Each row is a point. Each copy is the shape, with its points in the same order, turned, moved and blurred by noise. Some copies are also mirrored. Which?
(in the rows, 128 means zero)

Shape (6 x 2):
[[156 102]
 [ 71  92]
 [ 85 120]
 [ 69 133]
 [149 104]
 [167 134]]
Copy 1 (6 x 2):
[[150 150]
 [ 90 211]
 [ 82 178]
 [ 64 176]
 [144 152]
 [139 119]]
Copy 1 is: mirrored
Copy 2 (6 x 2):
[[176 100]
 [ 92  87]
 [106 119]
 [ 86 125]
 [165 102]
 [187 132]]
Copy 2 is: only turned

Shape (8 x 3):
[[178 128 162]
 [159 142 127]
 [ 73 133 113]
 [150 143 162]
 [ 75  67  86]
 [ 77  82 124]
 [ 79  67 119]
 [168 155 133]]
Copy 1 (8 x 3):
[[127 112 193]
 [144 120 156]
 [ 93 147  89]
 [120 136 177]
 [ 75  86  67]
 [ 63 109  97]
 [ 59  94  95]
 [154 131 168]]
Copy 1 is: only turned
Copy 2 (8 x 3):
[[116 112 190]
 [105 102 161]
 [139 146  92]
 [116 132 185]
 [184  94  72]
 [183 126  95]
 [195 116  96]
 [ 90 105 169]]
Copy 2 is: mirrored

Shape (9 x 6):
[[202  98 190  91  93  86]
 [ 77 100  99 143 174 107]
 [130 101 161 107  93  86]
 [ 94  97  77  98 204 120]
 [123 215  80 140 176 122]
 [ 66 143 183  95 105 143]
 [111 114 168 140 113 150]
 [ 99 124 113 101  98 137]
 [ 84 155 148 140 137 110]]
Copy 1 (9 x 6):
[[128  95 127 127 110  15]
 [114 101 114  91 163 184]
 [123  81 127 142 126  94]
 [ 66 119 133  57 156 180]
 [ 98 203  68 123 135 174]
 [145 100 134 138  54 156]
 [163 119 145 133 114 128]
 [105 119 154 156 111 149]
 [146 122  95 127 111 164]]
Copy 1 is: mirrored
Copy 2 (9 x 6):
[[216 163 172  58 151 153]
 [ 51 128 141 130 166 164]
 [154 179 160  94 148 137]
 [ 51 115 120  90 200 176]
 [106  52  83 141 174  94]
 [146 193  83 160 150 152]
 [143 151 118 129 111 169]
 [113 167  94  96 140 133]
 [121 138 120 164 152 133]]
Copy 2 is: only turned
Copy 3 (9 x 6):
[[249 143  59 133 137 100]
 [110  54 140 122 131 134]
 [204 115 103 102 105 119]
 [ 85  60 106 112 167 135]
 [112 113 205  95 189  84]
 [138 139 116  64  74  79]
 [142 141 120 132  82 103]
 [143 132 132  79 115 142]
 [145  97 165 107 105  81]]
Copy 3 is: mirrored
Copy 4 (9 x 6):
[[196 135  32 154 144 164]
 [ 66  93 115 114  83 140]
 [171 103  81 130  93 113]
 [ 50  69 115  84 122 158]
 [ 28 168  91  70 149  97]
 [138  99 138 159 149  72]
 [131 134 143 157 130 129]
 [146 104 138 105 130 115]
 [100 121 113 139 109  87]]
Copy 4 is: only turned

Shape (12 x 9):
[[127  99 172 129  89 109 142 144 132]
 [112 143 180 161 131  66  91 151  72]
 [ 32  80 158 192 107 115  59  91 135]
 [157 130  70  43 171 146 167 190 140]
 [129 123 152 143 113 125 109 103 150]
 [192 101 146  91 149 151 108 208  83]
 [183 106 115  81 180 136  97 147 123]
 [178  87 125  66 142  93 119 145  66]
 [145 154 131 190 135  81 116 108 121]
 [115 173 164 109 118 107  98 110 146]
 [ 73  99 179 144 141 164 136  87 109]
 [169 134  90  65 105 173 135 161  85]]
Copy 1 (12 x 9):
[[147 122 143 106  95 124  92 160  89]
 [132 152 128 128  61 180  84  95 145]
 [ 58 119 180 191  46 123  59 104  69]
 [148 107  89 107 191  57 100 184 202]
 [104 109 180 120 117 130 104 134 110]
 [123  95  44  80 147 152  98 162 152]
 [ 93  91 100  80 171 115  81 133 171]
 [142 135  73  71 161 119  64 105 136]
 [144  96 183 135  99 152 113  81 149]
 [105 161 187 123 125 146 104 144 144]
 [ 67 136 141 125  70  83 136 121  89]
 [138 127  75 126 205 115 130 158 130]]
Copy 1 is: mirrored
Copy 2 (12 x 9):
[[133 129 165 150 102  94 116  94 136]
 [ 97 135 134 151 178  85 126  73  54]
 [ 36  89 104 160  61 122  50  51  78]
 [137 217 146 112 125 177 194 177 143]
 [ 82 105 139 148 120 108  93 126 132]
 [175 166 132 118 111 106 161 161  55]
 [118 167 143  84 118 136 138 179  89]
 [149 223 142  94 134  91 120 140  91]
 [ 64 112  92 135 183 102 130  98 128]
 [ 65 126 175 168 154 121 100 130 119]
 [128 109 127 162 106 166  46  90 109]
 [155 226 125 180 114 121 140 187 117]]
Copy 2 is: only turned
Copy 3 (12 x 9):
[[166 104 124 160  97 101 112 156 100]
 [142 159 168 147 156  68 123 124  69]
 [113  76 219 124 148  86  41 172 132]
 [161 158  55 144 144 204 192 202 141]
 [119 103 119 126 114 113  98 134 138]
 [163 181  71 110 127 128 154 201  64]
 [137 168  48 114 161 128 140 194 133]
 [173 145  63 126 172  79 173 195 108]
 [144 129 125 133 164 110  98  80 108]
 [ 92 130 130 153 109 104 137 126 143]
 [172 115 176  88 103 102 102 160 165]
 [151 113  71  95 127 158 203 185  92]]
Copy 3 is: only turned
